Every row gives one point. Two turns around zero, p and q, are shown by what they do to some points. Write where each new point lands after one turn and then the other. Backwards means that the second turn is done in reverse. Each puzzle has new turns, and all numbers are rounded.

Turn p:
[ -6  15 -44] -> [  1 -23 -41]
[13 -9 16] -> [-5  1 22]
[ -6 -15   8] -> [-11  13   6]
[-2  8 20] -> [14 11 13]
Turn q:
[ -6   2 -22] -> [16 16 -3]
[15 10 -6] -> [ 4  3 18]
[  8 -11 -16] -> [21 -3  1]
[-16  -1  44] -> [-41 -17 -16]
Where do these land?
p, then q: [-9 11 -1] -> [ 8  2 12]
p, then q: [ 10 -48   9] -> [-35  14 -32]
q, then p: [ 2 13 28] -> [ -3  29 -10]
p, then q: [ 5 14 -1] -> [  8 -11   6]
q, then p: [-18  14 -25] -> [ 28 -18  -5]
q, then p: [  9  -4 -10] -> [-1 -7 12]

Turn p:
[-40 -25  11 -20 -20 -10] -> [-43 -23   2   4  15 -25]
[  8  -9 -11   0 -21  28] -> [ -7   5 -30 -12 -19  -5]
[ 14  -9  27 -19  41 -37] -> [ 14  -9  34 -15  49  19]
[ -4  18 -26   7 -23   6] -> [ -7  19  -1   8 -32 -11]
[-10   5  22  -1  -1   0] -> [  1 -24   6   3   0   0]
[ -8  -3 -20  48  -7   9] -> [ 18  16 -25  34 -11 -20]
[ 26   8  38 -31  18 -21] -> [ 14 -22  33 -36  20  20]
[ 16   2 -21  16   4  -1] -> [15 26 -6  3 -4  0]
[ -2  13 -20   1   9  27] -> [ -5  12 -15  11 -19  23]
Turn q:
[  8  33  40  12 -15  37] -> [  8  -5   0   4 -39  53]
[  2   1  15 -28  -6  24] -> [ 22  19  -5 -20 -14  13]
[11 12 -3 35 14  7] -> [ -7 -36  -7  16  -9   6]
[  6 -17  -8 -25   1 -38] -> [ 10  21  20   5  22 -32]
[  3  23 -38  36   0   0] -> [-24 -22 -32  34   1  -6]
[ 8 -5 -3  9  7 15] -> [  1 -15  -8  -6 -11  -3]
[-14 -31  -4 -12 -13 -22] -> [-16  21  18 -15  14 -23]
[-25 -15   3 -28  12 -22] -> [  6  18  13 -19  37  -7]
Where do these land?
q, then p: [ 13  17   8  -1 -14   0] -> [ 13  -4  -9   3 -19  -9]
p, then q: [ 16  -9 -36   1  14   2] -> [ 12  -1 -28  22   4  20]
q, then p: [  5 -14   8 -13   5  12] -> [ -5   0   8 -23  -2   2]
q, then p backwards: [  6 -40   4  -1 -43 -38] -> [-16  12 -34 -16 -30 -47]
q, then p: [-16  15 -40   0  -1  32] -> [-25  46  -5  15 -10   4]
p, then q backwards: [-9  9 29 32 10 -8] -> [ 28  15   2   4  30 -15]
p, then q: [-14  23  27 -19  29   0] -> [ -1 -17   9 -41 -23   9]

Turn p:
[ -3   1 -12  -7   6  -6  -2   1] -> [-9 10 -8 -2  4  1  3  0]
[-4 -4 -3 12 -8 -4 -7  0] -> [  2 -11 -11   0  -4   0   6  -1]
[ 6  5 24  7  7  5  1 -3] -> [  5 -13  18   9   9  -6  -7   1]
[ -3 -18 -11  -6  12  -4  -6  -7] -> [-20  -1  -3 -15   2   8   4  -1]
[ 12   0  24  -8   0  19 -10   5] -> [  5  -9  17   5   0   1 -24 -15]
[ -9  -5  -3   0  -8 -10  48  -3] -> [  9  17  17  -2 -19   4  22  32]
[ -8   5 -11   7   2   4  -8  -2] -> [  4   0 -11  -2   9   4   8  -7]
[ -8   7 -10   2  -6  11   2  12] -> [13  9 -9  5 -1 12  2 -4]
[10  7  0 -5 -7  9 -7 -7] -> [  8   2   0  -8   1  -9  -9 -10]
[ 13  -4  -3   1   6 -11  -3   2] -> [-10  -3  -6  -3   3  -5  -9  10]
[ -6   7   5  -3  -4 -12  -9   1] -> [ -6   0  -5  12  -2 -10   4  -6]
Turn q:
[-7 12 -1  0 16 -6 -1  2] -> [  2   9   0  -2   9 -15  -1  -9]
[  5  -6   2   6 -15   1 -15  -1] -> [-17  -4   8   6  -8   9   2   4]
[ -4  -2  15   8 -22   0   2  -4] -> [ -7   1   8 -10  -8  23   4  -3]
[ -4  -9   2  -6  21 -10   1   8] -> [  3  -7   0 -12  12 -19  -6   4]
[  3   3   0 -13   8 -11   1  14] -> [  6   0   3  -6  -3 -16 -16   1]
[  4  -8  -7   7 -20 -10  -1  -7] -> [-13   1  -6  -4 -18   9   7   9]
[-11   8 -10  -3   8  23   7   0] -> [ 12   5 -13  15  17   7  -4  -6]
[  9  -6   4  -6 -11  -8  -7 -14] -> [ -8 -13   2  -1 -17   1   8  -4]
[ 4 10 -5  7 15 21 12  1] -> [20  9 -1 15 15  1  6  2]
Where do these land?
p, then q: [ -8  -4  13 -16  13  10  -2   6] -> [ -3  -3  10   1  14  11  11 -16]
p, then q backwards: [ 16  -6  -6 -27 -29   0   4 -10] -> [  5  18   0 -10  -9 -36   8   8]
p, then q: [ 1 -3 15  5 -5  4 -5 19] -> [-15  -2   8   7   4  11  10  11]
q, then p: [ -9   5  -7   3  -5  -7   5 -12] -> [ 7 15 -3 -8  0 -2  9  0]
p, then q: [ -2  -6 -14   3   3 -11  -5  -2] -> [  2   4 -17  -1   4  -1  -9   1]
q, then p: [ 0  8  1  6 10 -3 -7 -7] -> [-2  1  7  3  4 -8 10  9]
q, then p: [  1   3  -6  10  12 -13   8  -6] -> [-2 17  0  5 -1 -9  1 12]
q, then p: [-1 -9 -2  9  6  1 -1 -8] -> [-2  6  5  1  0  9  3 10]
p, then q: [ 2 12  5  7 -5 18  3 20] -> [-2  1 16 21 -1 -1 13 10]

Turn p:
[-23   0   9   3 -30  -7 -27  -2   5  -6 -19] -> [ -4 -13   4 -14 -32  18  -8  22 -10   6  18]
[  2  -7 -30 -11  22  20   1  23 -16   1  23] -> [ -1  33  -9  -8  39  12   6   2  12  -5 -11]
[ 12 -22   0  15   3   6   7  22  -5 -10   8] -> [ 24   4 -12   8  17  12   8  -9  10   4  12]
[-12  16  10  -7  -6 -10   6  13   7 -17 -13] -> [  8 -10   3  -4  -8 -10 -25  16  11  -3   7]
[22  6 19 23  7  1  5  5 -9 40  7] -> [ -1   5   9  20   8 -18  22 -14  -6  40   0]
[-30 -11  16  -9  -3 -12  10  -5   1 -10 -35] -> [ -5 -24 -18   2 -14 -14  -9  26  -6 -17  23]
[  0   9  -7 -30 -21  16  20 -11  13  16  36] -> [-13  45  15  -1 -20 -15   3 -18  14 -19  -5]
[ 10 -10 -21 -30  16  -8  11  11   2  -6  -4] -> [-12   0   5  -1  30  -1  -6  -2  16 -27   6]
[ 28  17 -13   5  -7  18   7 -25 -26  -9  -1] -> [ 20   2  18 -23   7 -13  16 -15 -24  -9 -21]
[  4  23  21 -10   3  11   3 -24  -2  -6  36] -> [  8  16  11   9 -24 -13   8  -3  10  -6 -41]
[ -5 -11 -10  -9  16   7  -5   2  38   9 -16] -> [-33 -13 -19 -10   2   4  -6 -14  19  -1   9]
[  1 -20  17  33 -16 -18 -48   1  -8   2   0] -> [  8 -21   6  14 -18  46  15  11 -17  30   8]
[ -9   7 -11  27  16 -24  11 -12   1  -6 -22] -> [  0 -25 -15   8  10  -7 -26  -5 -29   3  -3]
Turn q:
[ 19 -31   1  20 -11  18 -23 -15   8   4  -3] -> [ -1   2 -15  10 -33  -5 -17  27 -20   8  -6]
[-17  -3 -21  -5  28  25 -16  18  23 -18  -5] -> [  2  25  -8  -9   4 -10 -20  19  39   7  20]
[ 33  -2  -2 -11  -4  -3  -7  14   9  27  22] -> [ 24 -12 -20  -5   5 -31  -6  -7 -24  -5   2]
[-19   1 -27   6  11 -29 -15  22  16  15  -7] -> [-17  -4  -7 -26  10 -32  11  13  25 -13  -9]
[ 14   9  19 -21 -17 -23   4 -19 -10 -17 -25] -> [ 11 -38   7  12  -3  33   4  -8   6  -7 -16]
[ 16  10  11   3   3  -6   7   4 -25 -34  -3] -> [15 -3 22  5 20 31 -7 10 -8 -9 -5]
[-14  21  -1 -11 -32  13  14  -8 -15   5  14] -> [ -4  17 -17  11   8  19  13 -34  -9   1 -10]
[ -7  24 -15  17  11 -10  -3 -18  -3  12  -7] -> [-32  -4   0 -14   0   4  -2  -6  -1 -23   9]
[ -4 -13   3 -17  21   4  26  18 -23 -16 -18] -> [ 3 -8 26  6 31  9 -6  4 13 32  4]
[ -8   9  20  30 -10  15   8  -5   9  18   3] -> [-10  20  12 -11 -28  -2  -1 -19 -17   1  -4]
[  7  -3 -17 -22   1 -21  27   4   8 -14   2] -> [  6 -15   9  27  25 -13   3  -7  17  -9  -4]
[-21 -21  28  10  -2  17 -21 -15   3  19  26] -> [  3  20 -11  -6 -37  -3  27   6 -20  19  18]
Where do these land?
p, then q: [ -8  -3 -24  -7  13 -24  -9 -31  17  13   1] -> [-25  19   0  -3  -9  30  16  17  14  16   0]
q, then p: [ 13  -3 -36  15 -12   2  -9  15 -17   8  22] -> [  0  -7   1  -6  38   2 -22  25 -13   1 -13]
p, then q: [ -4  27  25 -24 -30   4  13  36 -15 -19   8] -> [ 55 -11   2 -21  -6 -17  -5 -11  -3 -26 -16]
p, then q: [ 13  18  -5  24  -4 -18 -13  23 -31  -1   7] -> [ 10 -14   5 -32  -1  -3 -17  -3 -31  16  15]
p, then q: [ -1 -16  -5 -17  24   7 -22 -16  18 -14 -19] -> [-6 12 -1 25 -1 -5 -1 14 33 26  1]
p, then q: [ -4 -10  -3  -8  41   9   2 -18  17  15   9] -> [-41   4  10   6  -3  -2   0   4  32  -2  -1]
p, then q: [-20 -15  20 -11 -15   0  15  15 -24 -10  -9] -> [ 26  14   8   0  26 -17  -3   4 -11 -18 -14]
q, then p: [ 25   3 -10  19  -9  -9  14  -3 -11 -18  17] -> [ 30 -19  -8  -3  13   2   3  18  -6  10 -14]
q, then p: [ 13 -20  -3  13   1  -8 -22 -18  24  17  19] -> [ 24  14  20  10   5  19 -20   5 -13  -9  23]
q, then p: [ 23 -14  -7  -7  14  -6   4 -13  20  28 -16] -> [ -7   0   3  26  -7  36   4   4 -13  -8  19]
p, then q: [-22   5   7  -5 -10  18  17   8   5 -11 -21] -> [ 17  -6 -21   7  20 -13  11   6   9 -16 -10]
q, then p backwards: [-10  25  18   2 -23  18   6  11  -7  -7  -9] -> [ 12   5 -21  14  -7  13 -13  -2  11  -9  29]
q, then p backwards: [-14  16  31  -9 -18  20  10  -2 -28  -9  -9] -> [ 19  -9 -18  28 -11   4 -31   3   6   1  24]
p, then q: [ -5 -14  -7  17  26 -14  -7  -7  33   9   1] -> [-38  16 -15   5 -17  -4   1  16   5   8   7]

Turn p:
[-12  -8  13  10 -10 -10 -22 -18   0   2  16  -5] -> [-12  14   6   6   1  -2  -6   2  10  -4 -18 -29]
[ -4  -3   6  13   1  11  15  12  14   3   0 -13] -> [ 10   3   0  17 -10 -12  -9  -2   0 -12   2  14]
[ -5  13  15 -15   6  13 -21   4   8  11   9  -8] -> [-18  -1   6 -17  -2 -23  -8   2  10  -5 -14   7]
[ 44  -9  11   6  -3  10 -19   7  -4  -1  -2  -5] -> [  7  -2 -25 -22 -12 -16   2  16   1 -17  17 -19]
[-11  -2 -13  11   9  17  -9  -2  22  10   9  26] -> [-26 -12  18  17   6 -16   5 -11  -3  -5  18  -3]
[ 12   6 -10   1 -13 -21  34   5  17  12   3   1] -> [ 24  12 -13  17  13 -10  -2 -13  -2  25  14   9]
[-13  10   1   7  17 -48  10   9   5   7   3  -4] -> [ -8  25 -21  12   6   9  -7 -27 -20  18 -17   8]
[-11   6  10 -11  16  -7  39  13 -16 -27  19   6] -> [ 19  18  24  -3 -13  11   1   4 -37  18  -6  22]
[-13  10   3   9   4  11  25 -30 -25   8 -20   2] -> [  7 -17  13   7 -28  30  -8  -9  17  20   2   2]
[-12  10 -20 -14 -13   2 -21  12 -44  -2  -7   3] -> [ -9 -24   2 -23  24  31 -18  20  -6   2 -10  -1]
[-10  -3 -19  -8   6  12 -10 -19  -9   6  -2 -14] -> [  0 -16  14 -12   6  12  -1 -16  15 -12  -7  -5]
[  3  15  -7  -2  -9  -1  -4   8  24 -26   8  -4] -> [ -3  28   6  -2  17  -5   7   9   4 -10  12  15]
[ 31 -45   8  -7 -11  10 -17  -1   9  -3 -35  15] -> [  7 -27 -29   4  -7 -10  44  24   8 -17   7 -21]
Turn q:
[-10  19  25  12  20  10   4   0   3  12   8  -1] -> [-12  -2 -10  24  -6  -2 -22   3 -11 -14  16   3]
[ 20 -11 -13  10 -10 -23  15  12  10 -19  19  -9] -> [-15  -3  10   4   2 -10  16 -12  35   6 -23  -5]
[ 27   1   1  10 -12  12 -17  -8 -13  15 -10  24] -> [  9   5  -1 -32  15  14 -23 -12   6 -16   7   4]
[ 14  -7  -8 -12  -7  -8  15  -1 -25  14  22 -10] -> [ -9 -17   7   0  19  10  28  -6  10 -19   3   6]
[-13  -9 -18  17  16  20 -13  14  12  -5  24  12] -> [ -8 -16 -28   0 -23   5  -7 -28  -5  14  -8  -3]
[-24  13  18 -29 -17 -19   7  11   1  10 -12   1] -> [16 22  1 25 17 10 14 22 -3 12 18 -6]
[-16  -8  18  10  26  -6 -20   2 -16 -13   4 -12] -> [ -9 -17 -22   0 -21  -8  -4  29   5   1   8  12]
[-12  22 -12 -25 -15  21  -5  16  11  -1 -20  -8] -> [ 41  15   3  12  -1  -9   8 -13 -19  11   6   6]
[-16  -7  23 -30   8   8   1  -1 -26 -19   8  -3] -> [ 12  -4 -20  12  -5  13  20  32  -9 -16 -10  13]
[-20  20 -17  17 -19   0  15 -10   9 -13 -21  -7] -> [ 15   6  39  10 -24   0  -6  -3  -2  14   3 -11]
[  3 -22  14  -4   4  -8  17   3  12   9 -22 -10] -> [-14  22   2  -6   4 -19  12  14  -6  -6   4 -18]
[ 26  10 -17  12  21 -16   4 -14   6  18  -1  25] -> [-14 -21   9 -12  29  -3 -29 -11   0   0  -4 -21]
[ 20 -19 -14  12 -16  10 -23 -26  15  -7   0  -3] -> [-11   9  13 -37  -5   0  -8 -14  -1  11 -18  21]
Where do these land?
p, then q: [ -6  15  18 -18  -6  -4 -18   0  -2 -22 -13  10] -> [ 21  12 -11  23   0   0   8  -7 -11   3  10 -23]
p, then q backwards: [-12  -6  21  24  17  -4  15  23   3  -3  -2 -28] -> [ -3  15  24   3   4  41   1  -1  10 -21   6  -1]
q, then p: [ 13  -6   6 -15 -29  -3 -30 -20   6  11  -4   4] -> [-24 -17  12 -24  -8 -15   6  -3  -7  23   6  16]
p, then q: [ 13   2   2   0   8  19 -21  -1 -18 -19 -15   8] -> [ 14  11 -15  13 -10   8  30  -6  -2  -1 -14   3]
q, then p: [ -1 -23 -12   2   6  -2  24 -23 -13 -16  10 -10] -> [ 20  -8   1  21 -11   9  11  22   1   0 -20  18]
p, then q backwards: [-18 -21  -1  13 -14  25  17   1  14   9 -20 -12] -> [  0  34   6   1   4   0  14  14 -21 -20  17 -13]
p, then q backwards: [ -6  11   9  26 -19   4  -2  -4  -8  21   7  -9] -> [  0  20  13  25  10 -11  -1   6  10  -8  -4  18]
q, then p: [ 15  13  -5  -1  21  23   9 -20   4  -4  27 -10] -> [-11  -9   2  14 -13  34  20  13  -5  -3  -6 -19]
q, then p backwards: [  6  17 -17 -27 -13 -24  -1  26  -1  28 -15   7] -> [ 19  -7 -37 -11 -30 -14  14 -12  14   3  13   9]
p, then q: [ -9   7  10  -1  22 -20 -16 -14  16 -19 -19  13] -> [ 11   4  22  25 -17  18   2  -5 -21  -1   6 -18]
p, then q: [ -1 -17   2  -7  19 -12  19  -7  -2   0  13  23] -> [-10  -3  19  -3   4  11   9  10   2 -28  19   0]
q, then p: [-11  17 -26 -18   8   5 -16  31   6  22  17   1] -> [ 14 -12   7   1  -4   2  -3 -39  -4   4  17 -35]
q, then p: [ 15  -9  -8  23 -19  -8  20   8  -6  -5  15   4] -> [ 3 16 13 16 -9 -9 17 -2 27 -7 -5 12]
